Each row of a before or after table is a point. The points were changed in one or more steps. Then noise was added and the rows were shuffled. The steps act on how far a point lies along the listed directions, d1 being the first. Write out the steps. A step turns or swaps two directions, mirrors them in a line or flattens them onto one, adds a multiple of one to another, or multiplies one. Angles are multiples of 10 degrees, from the lower direction toward the higher: turns from -170 to 170, lines from 10 to 170 but not 90. Use the fewest steps. Two steps may share a direction if one is a turn and the other turns, adds or multiplies; they go together, in the order done. Otherwise the lowest direction goes first.
(in the rows, 128 means zero)

Directions:
(1): [143  91]
(2): [165 143]
Before (13 x 2):
[[135 156]
 [154 113]
 [ 59  76]
 [136 128]
 [146 137]
 [ 99 131]
 [141 135]
 [118 138]
 [144 117]
 [139 145]
 [ 81  90]
 [160  64]
 [136 138]]
After:
[[130 108]
 [139 122]
 [ 78 173]
 [159 182]
 [116 113]
 [156 134]
 [123 115]
 [118 120]
 [109 132]
 [119 126]
 [175 199]
 [ 97 130]
 [131  97]]
Steps: turn d1 and d2 by -160 degrees

Directions:
(1): [ 78 152 119 133]
(2): [106  99 171 130]
Before (14 x 4):
[[190  78 184 115]
 [113 156  90 129]
 [109 160  97 141]
 [200  92 152 137]
 [ 90 128 106 125]
 [186  62 194 123]
 [120 131 147 134]
 [132 176  84 118]
 [155  65 178 137]
 [101  90 156 133]
 [161 144  88 117]
 [124 134 128 126]
 [123 164  94 133]
 [184  72 135 113]]
After:
[[159 108 119 139]
 [187  96 109 114]
 [123 135 134 117]
 [118 133 129 136]
 [ 88 119 116 125]
 [198 114 129 137]
 [100 136 133 137]
 [122 134 132 130]
 [196 122 125 113]
 [119 146 137 128]
 [112 126 127 132]
 [156 116 126 120]
 [190 118 124 124]
 [107 114 117 131]]
Steps: flatten d1 and d2 onto the line at 20 degrees

Directions:
(1): [108 117 176 111  88 139]
(2): [128  82 112 158 118 165]
(3): [112 104  91  80 115 117]
(4): [129 169 108 118 108 175]
(5): [192 118 135 111 113 128]
(6): [128 117 148  98 176 160]
Before (11 x 6):
[[154 128 164 170 104 104]
 [123 145 158 142  95 135]
 [108 114 127 142  98 128]
 [148 144 121 144 128 119]
 [113 140 103 162 117 121]
 [153 106 149 169 171 115]
 [160 154 137 147 105 125]
 [140 161 110 104 140  86]
 [ 78  84 135 126 141 118]
 [160 127 145 153 147 155]
 [ 92 127 129 146 169  88]]
After:
[[103  73 154 181 162  55]
 [114 124 141 109  97 169]
 [144 131 142 132 107 179]
 [142 158 169 127 120 131]
 [137  87 205 163 163  49]
 [ 95  80 140 119 167  47]
 [112 109 132 105 144 141]
 [131  64 191 136 132 121]
 [141 129 137 146 129 148]
 [145 109  97 175 120 127]
 [119 131 131 139 151 167]]
Steps: turn d1 and d3 by 50 degrees; turn d2 and d6 by 130 degrees; multiply d4 by 2.5; multiply d5 by 0.7
